Each wall is flat, endless, passes through zero and stands at right angles to its row. A trip goes straight from one point to another. List the walls that it crosses, first one first.

Walls:
(1): [41  4  2]
(2): [-88   0 -11]
(3): [-16  24  36]
(4): [27 14 38]
(5): [-48 -33 -52]
(6): [ 21  49 -29]
(7): [37  7 -3]
(8): [ 34 -59 -86]
Trips:
[ 24 -16 -41] to [  8 -31 -29] -> 6
[-13 -37 -23] to [-77 -42  20] -> 3, 8
[-78  14 -15] to [ -2 -31  54] -> 4, 5, 2

Walls:
(1): [  2 -36 -19  -1 -11  25  38 -43 -12  15   2]
(2): [ 19 -13 -16  25  19  23  26   5 -20  32 -48]
(3): [  8  11  12 -15   3  25   3 -15  17   3 -30]
(4): [ -7  -4 -22  -8   3 -11 -19 -37  22 -21  16]
(5): [-20   2 -25 -16  52 -10  21 -17   5  20  51]
Trips:
[  9 -21  11  29   4  74  19 -13  -9  -7 -17] to [  7 -47 -50   9 -11 -36  -4  12  -2  22  14] -> 3, 5, 4
[-21   5   8  20 -13 -30  -7 -20  12   6  -6] to [ 35  60  32   7 -11  12  29   2  30  25 -28] -> 3, 4, 2
[ 72 -11   8 -14  -5 -11 -16  28 -26 -43 -21] to [-35 -27   1  -4 -33   6   8  -9  -2  15 -33] -> 1
[-49 -21   2  -8 -27  43 -16 -55  65  33 -35] to [ -1  -8   0  14  -2 -12 -39 -47 -23  -8  -8] -> 2, 3
[-31 -11 -19 -45 -32 -14  10  25  25   0   3] to [-22 -32 -31  27 -24 -18 -13  -6 -21   0 -16] -> 1, 5, 2
[ 26 -18  15 -63  23   5 -31   1   6  31   7] to [-11  11  29  14  11  20  48  67 -27  40 -21] -> 4, 2, 5

Walls:
(1): [  5 -13  -7  53  16 -14  -2 -26  55  11  45  -3 -25  10  39  57 -51   5
   7  35]
(2): [-19 -28  41 -20  35 -21 -30   1 -23   1   6  -8 -11  11 -16   2  30 -43
   6  14]
(3): [  2 -41  14 -11  -1  -7   7   0 -63 -17 -16  62  -1  23  10  29 -31   9
  70  14]
(4): [ 20  19  -3  -1 -18  -6 -20  15 -20  -3  11 -52  46   9  10  12   6  69
 -20  21]
(5): [ -7 -11  31  -1 -12 -23 -10 -41  26  25  29 -22 -12 -12   6  34  20   4
 -26   5]
(6): [ 37 -19  45 -26  12  32  -7 -22  17  13 -20 -19  -3 -20  33 -28  -7  19
  23  -9]
(7): [ -6  24 -13  53  56 -11  75 -12  -9  48  57  15 -11   0  29 -25 -23   6
  21   0]
(8): [ 27 -22  -2   5  -9   9 -11  51  52 -35 -48  25 -24  16   7 -12   4 -13
   3  21]
(9): [-17  23   4 -14 -13   1   7 -10  34 -10  73  17 -30 -54  19  -6  46  34
 -12  -2]
(10): [-38  19 -32  -6  26 -35  -2 -20 -17   1  -3  -5   2  -6  12 -12  11 -52
  32 -27]
Trips:
[ -1  -6   5  23  25  -8  37  23  16  -3  12   0 -11 -10 -50  -3  19  25
 -40 -46] to [ -4 -23  20   9  17 -32  -1  -2  78 -14  18  -5  -9  39  47  33  24  32
  -2 -24] -> 8, 1, 4, 6
[ 51 -47 -35 -27  13  22  -7  -6  11 -15   3 -28  26   5  30  10 -13  25
  38  13] to [ 32 -22  17 -20 -23 -31  -2 -12  18 -22  36 -21  31   6  19   4 -26  55
  15  14] -> 5, 9, 8
[  0  -8  10  26 -17 -32 -40 -27 -53   7  41 -15 -14 -52  40  13  -7 -53
  15  60] to [ 32  -8   0  13  30 -27  14   9  -7  -1 -29  11 -13  26  24  27   8   4
  29  -7] -> 9, 6, 8, 5
